Each row is a point. To make a cloud, some directions were put in groups of two or more. Within a group, all points are equally far from the middle, so they leave a hole (a ring in 2 directions, a hollow ball in 3). The other directions are filled evenly. Then the cloud was stretched, turned, moved and blurred a little. Count the holes, and give their numbers of directions, smallest first.

Cloud (20 x 3):
[[ -8  10   2]
 [ 46   1 -34]
 [ 34  26  31]
 [ 31   4 -10]
 [ 28  -6  21]
 [ 37  -7  -1]
 [ 52  18 -44]
 [ 65   3  18]
 [  3 -40  28]
 [ 36  -7  40]
 [-47   5   9]
 [ 28  54  31]
 [ 70  -8   8]
 [ -2  46 -16]
 [-20 -48 -44]
 [ 24 -13  -6]
 [-24 -19 -25]
 [-29  32  49]
 [-39  13  51]
 [-17 -50 -24]]
Holes: 0

Cloud (27 x 4):
[[ 34 -13 -14 -49]
 [ 23  20 -19 -25]
 [  4  -1  -8  -9]
 [ 50 -67   8  35]
 [ 35  -1 -24   4]
 [  8 -63  23  36]
 [ 36  39 -20  -1]
 [ 32  -3 -21 -44]
 [ 43 -64   8 -47]
 [ 17 -29  21 -33]
 [ 38 -41  39 -42]
 [ 37 -34 -14  17]
 [  2 -63 -29  26]
 [-20   8 -22  -4]
 [ 20 -61  24  37]
 [ 42 -29 -26 -42]
 [-16 -43 -26 -36]
 [ 39  10  19  11]
 [ 27   3 -35  27]
 [ -8  24  -5 -32]
 [ 46 -56 -21  20]
 [ 56 -62  16 -32]
 [-23 -38  17   0]
 [ 23 -21  15 -29]
 [-24  -5 -41 -11]
 [-27 -26  18 -46]
 [-19   6  37  17]]
Holes: 0

Cloud, 48 rows:
[[-17  48  21  33  48  18]
 [-14  62  15  18  20 -14]
 [-37 -36  35  40  21  43]
 [ 28 -47   3 -42  49  38]
 [  7 -24  45 -10 -20 -28]
 [ 19 -57  13   1   8   2]
 [-59 -13 -16  10   9  -9]
 [-40 -57   4  -7  -3  18]
 [-39   1  31   1 -23 -34]
 [  8  26  18  30  -6 -47]
 [-27  45  -2 -39 -31   9]
 [-57 -20  18  19  -1  10]
 [ 46  46 -19 -24   7 -47]
 [ 32 -54  33  -4  39  37]
 [-25  37   1 -27  -1  51]
 [ 19 -54 -33  -5  58   6]
 [ -8  -8 -88 -23  -6  10]
 [-13 -54 -11  12 -24  41]
 [  6 -69   6 -16   2  30]
 [-47  35 -11   9 -30  16]
 [ 10  35 -44  42 -18 -18]
 [-38  31  17  42  46 -20]
 [ 26  -6  18 -65 -19  64]
 [ -2  11 -28  23  20  42]
 [ 14   0  23  45  -3  26]
 [-28  39  11 -41   9  23]
 [-46 -49  14  10  28  10]
 [-15  48  26 -35  -7  45]
 [-35  49  43  -8  28  -8]
 [-51  29 -11   1 -45 -19]
 [-44 -16   1 -12  14 -47]
 [-18  55  46 -21  14  23]
 [ 33  51 -10  13  -7  -1]
 [ 29 -39  18 -19   5 -23]
 [ -3 -21 -47 -57  29  12]
 [-31  25  30   5  -5 -43]
 [ -4 -26  40  44  43   2]
 [-43   7 -40  29  -1 -10]
 [-46 -51  48 -14  17  13]
 [-12 -16 -32 -56 -17  38]
 [ 39 -33   4  14 -14  14]
 [-12   4  -6 -29 -20  84]
 [ -5   9 -41 -43  36  32]
 [ 38  20 -15  29  17  -3]
 [-47  43   5  23  53  -2]
 [-35  38  17 -33 -15  40]
 [ 33 -51  39  -1 -26  29]
 [ 15  -1  18 -65  33  -5]]
Holes: 1 (4)
